Each row is a point. To make a cloud, some directions were put in groups of two or more. Within a group, all points are equally far from the middle, so they leave a hole (a ring in 2 directions, a hollow ball in 3). The other directions are filled evenly. Then the cloud was stretched, turned, moved and blurred a little. How many holes are there, and how many directions does each take, smallest first?

Cloud (21 x 3):
[[ 0.02  0.31 -0.37]
 [-0.51  0.10 -0.09]
 [-0.43  0.14 -0.34]
 [ 0.30  0.01  0.44]
 [ 0.05  0.08 -0.45]
 [ 0.09  0.52 -0.51]
 [ 0.45  0.23 -0.05]
 [-0.21  0.29 -0.13]
 [ 0.57  0.26  0.24]
 [-0.09  0.75  0.08]
 [-0.09 -0.11 -0.52]
 [-0.21 -0.26  0.02]
 [-0.25  0.21  0.13]
 [ 0.15  0.03 -0.52]
 [ 0.15 -0.28 -0.20]
 [-0.05  0.19 -0.66]
 [ 0.15  0.42 -0.36]
 [ 0.42 -0.01  0.14]
 [-0.07  0.50  0.33]
 [-0.02 -0.27 -0.04]
 [ 0.32  0.28  0.26]]
Holes: 0

Cloud (22 x 3):
[[ 0.10  0.32 -0.47]
 [-0.30  0.08 -0.47]
 [-0.42  0.21 -0.26]
 [ 0.60 -0.16 -0.22]
 [ 0.01 -0.36  0.15]
 [ 0.26  0.46  0.13]
 [ 0.38  0.45 -0.05]
 [-0.44  0.15  0.11]
 [-0.25  0.14  0.32]
 [-0.14 -0.27 -0.50]
 [-0.46 -0.03  0.07]
 [-0.50 -0.02 -0.07]
 [-0.39 -0.26 -0.24]
 [ 0.52 -0.25  0.00]
 [-0.02  0.05 -0.60]
 [ 0.54  0.18 -0.35]
 [ 0.01  0.49  0.11]
 [-0.49  0.02  0.03]
 [-0.14 -0.17 -0.55]
 [-0.14  0.17  0.36]
 [-0.11 -0.43 -0.06]
 [ 0.29 -0.30  0.17]]
Holes: 1 (3)

Cloud (19 x 3):
[[ 0.51  0.08 -0.11]
 [ 0.54 -0.28 -0.07]
 [ 0.30 -0.35 -0.23]
 [ 0.19 -0.44  0.14]
 [ 0.39 -0.53 -0.05]
 [ 0.00  0.43  0.02]
 [-0.04 -0.24 -0.58]
 [ 0.38 -0.36  0.28]
 [-0.13  0.30 -0.41]
 [-0.26  0.00 -0.07]
 [ 0.69  0.09 -0.27]
 [-0.27  0.12 -0.15]
 [-0.13 -0.03 -0.44]
 [ 0.46  0.37  0.37]
 [-0.38 -0.11 -0.28]
 [-0.18 -0.02 -0.13]
 [-0.33  0.30 -0.20]
 [-0.06 -0.29  0.43]
 [-0.53 -0.02 -0.23]]
Holes: 0

Cloud (27 x 4):
[[ 0.04 -0.25 -0.38  0.01]
 [ 0.36  0.28  0.20 -0.50]
 [-0.25 -0.50  0.27 -0.27]
 [ 0.25 -0.42  0.39 -0.24]
 [ 0.07 -0.03  0.72 -0.09]
 [-0.21 -0.51  0.27 -0.34]
 [ 0.26  0.16  0.53  0.17]
 [ 0.41 -0.12  0.31  0.16]
 [-0.05  0.30  0.10  0.41]
 [ 0.17 -0.24 -0.34 -0.27]
 [ 0.39 -0.01  0.11 -0.56]
 [-0.35  0.04  0.60 -0.26]
 [-0.60 -0.07  0.15  0.04]
 [ 0.36  0.28 -0.21 -0.21]
 [-0.44 -0.03 -0.14  0.22]
 [ 0.21  0.08  0.30  0.40]
 [-0.37 -0.39  0.44 -0.05]
 [-0.38 -0.29 -0.13 -0.33]
 [-0.40  0.03 -0.01  0.33]
 [-0.52 -0.02  0.44 -0.01]
 [-0.46  0.27  0.18  0.11]
 [ 0.18 -0.40 -0.24 -0.13]
 [ 0.31 -0.22  0.53 -0.16]
 [ 0.26 -0.49  0.10 -0.17]
 [ 0.38 -0.33  0.26 -0.31]
 [-0.39 -0.18 -0.10  0.25]
 [-0.53  0.04  0.34  0.11]]
Holes: 1 (4)

Cloud (26 x 4):
[[ 0.16  0.28 -0.44  0.01]
 [-0.03 -0.21 -0.14 -0.23]
 [ 0.34  0.31  0.11  0.16]
 [ 0.39 -0.07  0.29 -0.24]
 [ 0.06  0.48 -0.14  0.00]
 [-0.09  0.62  0.24  0.41]
 [-0.38 -0.43 -0.08  0.36]
 [ 0.34  0.11  0.08 -0.13]
 [ 0.13  0.31  0.37 -0.12]
 [ 0.29  0.02  0.10 -0.54]
 [ 0.03  0.33  0.35 -0.03]
 [-0.18  0.24  0.13  0.37]
 [-0.15  0.47  0.05  0.61]
 [ 0.19  0.18 -0.67 -0.16]
 [-0.01 -0.10 -0.10 -0.51]
 [ 0.39 -0.27 -0.13 -0.78]
 [ 0.07  0.00 -0.42  0.48]
 [ 0.37 -0.01 -0.24 -0.39]
 [ 0.38 -0.11 -0.53  0.52]
 [-0.15  0.38 -0.34 -0.13]
 [-0.32  0.43  0.00 -0.37]
 [ 0.07 -0.49 -0.21 -0.20]
 [ 0.10 -0.46  0.15 -0.04]
 [ 0.06  0.20 -0.37  0.37]
 [-0.11  0.04  0.54 -0.12]
 [-0.12 -0.01  0.68 -0.24]]
Holes: 0

Cloud (47 x 6):
[[ 0.35  0.16  0.06  0.07  0.46 -0.54]
 [-0.08  0.03 -0.09  0.22  0.10  0.04]
 [-0.52  0.14 -0.17  0.21 -0.18 -0.15]
 [ 0.00 -0.05 -0.48  0.10  0.18  0.31]
 [-0.35  0.09  0.54  0.24 -0.09  0.08]
 [ 0.20  0.29 -0.22 -0.08  0.16 -0.17]
 [ 0.73  0.10  0.37  0.21  0.25  0.11]
 [ 0.41  0.04  0.46  0.23  0.14 -0.12]
 [-0.25 -0.15  0.36 -0.36 -0.08 -0.32]
 [-0.35  0.22 -0.46  0.12  0.00 -0.23]
 [-0.06 -0.27  0.55  0.27 -0.29  0.12]
 [ 0.07  0.48  0.48  0.00 -0.11 -0.82]
 [-0.44 -0.10  0.00  0.29 -0.31 -0.12]
 [ 0.15 -0.16  0.18 -0.29 -0.09  0.35]
 [-0.09  0.03  0.22  0.52  0.08 -0.26]
 [ 0.42  0.41 -0.10  0.28  0.35  0.11]
 [-0.04 -0.16 -0.33  0.41 -0.17 -0.59]
 [ 0.14  0.11  0.09  0.12  0.01  0.19]
 [-0.10  0.07 -0.08  0.62  0.11 -0.54]
 [ 0.36 -0.07  0.34  0.38  0.54 -0.03]
 [ 0.04 -0.31 -0.07  0.01  0.11 -0.31]
 [-0.53  0.12  0.29 -0.08  0.00 -0.77]
 [-0.45  0.21  0.43 -0.20 -0.18 -0.12]
 [ 0.13  0.31 -0.11  0.47  0.02 -0.10]
 [ 0.01 -0.39 -0.12  0.41  0.33 -0.38]
 [ 0.61  0.34 -0.15  0.15 -0.38  0.14]
 [ 0.05 -0.15  0.53  0.39  0.11 -0.20]
 [ 0.28 -0.17  0.35  0.36  0.28  0.05]
 [ 0.02 -0.20  0.35  0.09  0.46 -0.70]
 [ 0.08 -0.01 -0.18 -0.49 -0.05  0.56]
 [ 0.02  0.54  0.17 -0.03 -0.17 -0.86]
 [ 0.14 -0.55  0.14 -0.17 -0.11  0.58]
 [-0.24 -0.61  0.06 -0.04 -0.39 -0.48]
 [-0.33  0.49  0.27  0.79  0.07 -0.01]
 [-0.23  0.05  0.70  0.00 -0.18 -0.23]
 [ 0.69 -0.09 -0.51  0.03  0.05 -0.07]
 [ 0.20  0.06  0.26  0.03  0.00 -0.34]
 [ 0.60  0.14  0.45  0.16  0.18 -0.19]
 [ 0.41 -0.08 -0.06  0.05  0.22 -0.50]
 [ 0.52  0.14 -0.46  0.44  0.26  0.42]
 [-0.21  0.24 -0.36  0.48 -0.20 -0.13]
 [-0.41  0.10 -0.06  0.36 -0.16  0.12]
 [ 0.64  0.28  0.37 -0.27  0.41 -0.46]
 [-0.15  0.03  0.54  0.10 -0.32 -0.11]
 [ 0.42  0.03  0.06  0.18 -0.02  0.03]
 [-0.11 -0.42  0.23  0.21 -0.36  0.07]
 [ 0.41  0.55 -0.04 -0.04 -0.19 -0.14]]
Holes: 0
